Each point is reached from the start by the listed moves, each made once or not at all, plus a little noise. Say if it took an odd or an even number of moves. Then give how often each move was made.

Moves:
(1): [ 0.32  0.32 -0.07]
(2): [-0.40  0.48 -0.08]
(3): [-0.01  0.12  0.53]
Start: [ 0.33  0.06 -0.20]
Points:
[-0.09  0.65  0.25] => even (0, 1, 1)
[-0.06  0.54 -0.29] => odd (0, 1, 0)
[0.64 0.48 0.26] => even (1, 0, 1)
[ 0.23  0.88 -0.35] => even (1, 1, 0)

Moves:
(1): [ 0.31 -0.14  0.32 -0.15  0.23  0.25 -0.02  0.04  0.14  0.23 -0.04]
(2): [ 0.57 -0.43  0.66 -0.41  0.85  0.30  0.21  0.28  0.01  0.04  0.20]
(3): [-0.05 -0.02  0.09  0.04  0.21  0.24  0.29 -0.17  0.08 -0.27 -0.34]
(4): [-0.01  0.27  0.02 -0.17 -0.21  0.09 -0.15 -0.17 -0.16  0.11  0.28]
(5): [ 0.15 -0.15  0.33 -0.06  0.38 -0.07  0.27 -0.05 -0.23  0.37 -0.08]
(6): [-0.07  0.15 -0.26  0.03 -0.10  0.36  0.12  0.35  0.08  0.11  0.12]
(7): [-0.03  0.52 -0.73  0.11 -0.24 -0.10  0.03  0.16  0.22 -0.23 -0.17]
(8): [-0.24  0.14 -0.31  0.39  0.00 -0.12 -0.04 -0.16  0.22 -0.02  0.09]
(9): [-0.44 -0.22 -0.06 -0.33  0.09 -0.17 -0.37 -0.47 -0.11  0.14  0.09]
Start: [-0.25 -0.12 -0.45 -0.23  0.13  0.10 -0.23  0.20 -0.09  0.54 -0.18]
Points:
[-1.02  0.76 -1.83 -0.18 -0.34  0.14 -0.72 -0.07  0.18  0.65  0.27] => odd (0, 0, 0, 1, 0, 1, 1, 1, 1)
[-0.49 -0.33 -0.43 -0.32  0.80  0.41 -0.37 -0.03  0.02  1.35  0.05] => odd (1, 0, 0, 0, 1, 1, 0, 1, 1)
[-0.45 -0.71 -0.06 -0.51  1.30  0.37 -0.15 -0.28  0.12  0.48 -0.20] => even (0, 1, 1, 0, 0, 0, 0, 1, 1)
[ 0.18 -0.06 -0.09 -0.56  0.48  0.66 -0.05  0.34 -0.21  1.36  0.06] => even (1, 0, 0, 1, 1, 1, 0, 0, 0)

Moves:
(1): [ 0.03 -0.09  0.14 -0.02  0.15  0.46  0.31  0.08 -0.17 -0.25  0.35 -0.17
 -0.14  0.52  0.16 -0.24]
(2): [ 0.13 -0.04 -0.05 -0.02  0.03 -0.52 -0.12  0.49 -0.28  0.01 -0.03 -0.48
 -0.61  0.04 -0.20 -0.73]
(3): [ 0.12  0.09 -0.16 -0.06  0.39  0.20  0.18 -0.11 -0.05  0.14  0.16  0.06
 -0.14 -0.13  0.02 -0.28]
(4): [ 0.08  0.01  0.13  0.01  0.39  0.05 -0.25  0.47  0.22  0.06  0.03 -0.05
  0.17  0.04  0.11  0.32]
(5): [ 0.24 -0.35 -0.02  0.12  0.14  0.11  0.02 -0.03  0.12  0.30  0.22  0.31
 -0.28  0.01  0.07  0.11]
(6): [-0.18 -0.26  0.18 -0.07  0.14 -0.39 -0.09 -0.21  0.14 -0.28  0.10 -0.74
  0.08 -0.35 -0.08 -0.32]
(7): [ 0.23  0.11 -0.16 -0.17 -0.11  0.27 -0.16  0.39  0.26 -0.17  0.51  0.45
  0.08  0.33  0.00 -0.50]
(8): [-0.12 -0.03 -0.47 -0.02  0.42  0.02  0.02 -0.30 -0.18  0.16 -0.11  0.26
  0.13 -0.08  0.06  0.15]
(9): [ 0.42 -0.33  0.14 -0.11 -0.52 -0.18 -0.11 -0.08  0.17 -0.27  0.14  0.28
 -0.28 -0.40  0.27  0.28]
(10): [ 0.07  0.08  0.37 -0.17 -0.41  0.14  0.19  0.48  0.12 -0.06  0.90 -0.14
  0.11 -0.05  0.45  0.11]
(11): [ 0.00  0.27 -0.21  0.28  0.57 -0.18  0.08 -0.07 -0.01 -0.39  0.16  0.26
 -0.10 -0.15 -0.04  0.14]
(12): [ 0.17  0.20 -0.01 -0.28 -0.15 -0.11  0.17 -0.22 -0.48  0.12  0.35 -0.04
 -0.19 -0.20 -0.38  0.15]
(13): [ 0.34  0.14 -0.02  0.31  0.04  0.09  0.32  0.37 -0.47 -0.03  0.08 -0.11
  0.26 -0.09  0.21 -0.09]
(14): [-0.06  0.10  0.16  0.15  0.18 -0.06 -0.15 -0.23 -0.10 -0.01 -0.05  0.30
 -0.08 -0.12  0.24 -0.03]
Start: [-0.02  0.05  0.08 -0.12  0.12 -0.22 -0.24 -0.25  0.25  0.33 -0.27  0.13
 -0.02  0.29 -0.54  0.09]
Points:
[ 1.20  0.42  0.46 -0.17  0.59  0.23  0.65  0.67 -0.41 -0.35  1.91  0.22
 -0.34 -0.15  0.25  0.48] => even (1, 0, 1, 1, 0, 0, 0, 0, 1, 1, 1, 1, 1, 0)
[ 1.26 -0.24 -0.24 -0.24  0.06  0.43  0.24  0.50  0.21  0.41  1.61  1.27
 -0.14 -0.13  0.54 -0.17] => odd (0, 0, 1, 0, 1, 0, 1, 1, 1, 1, 0, 0, 1, 0)
[ 1.43 -0.04 -0.10  0.35  0.97 -0.04  0.13  0.54 -0.27 -0.38  1.26  1.04
 -1.33  0.32  0.18 -1.25] => odd (1, 1, 1, 0, 1, 0, 1, 0, 1, 0, 1, 0, 1, 1)
[ 1.04  0.14  0.03 -0.01  0.08  0.10 -0.15  0.09  0.06  0.01  0.59  1.13
 -0.20 -0.11  0.21 -0.54] => odd (0, 0, 1, 0, 0, 0, 1, 0, 1, 0, 0, 0, 1, 1)
[ 0.93 -0.33  0.02 -0.19  0.19  0.10 -0.45 -0.32  0.66  0.33  0.70  1.55
 -0.73  0.00  0.06 -0.34] => odd (0, 0, 1, 0, 1, 0, 1, 0, 1, 0, 0, 0, 0, 1)
[ 0.76 -0.08  0.00  0.28  1.08  0.23  0.06  0.45  0.08  0.81  0.22  0.33
 -0.01  0.11 -0.12  0.14] => even (0, 0, 1, 1, 1, 0, 0, 0, 0, 0, 0, 0, 1, 0)
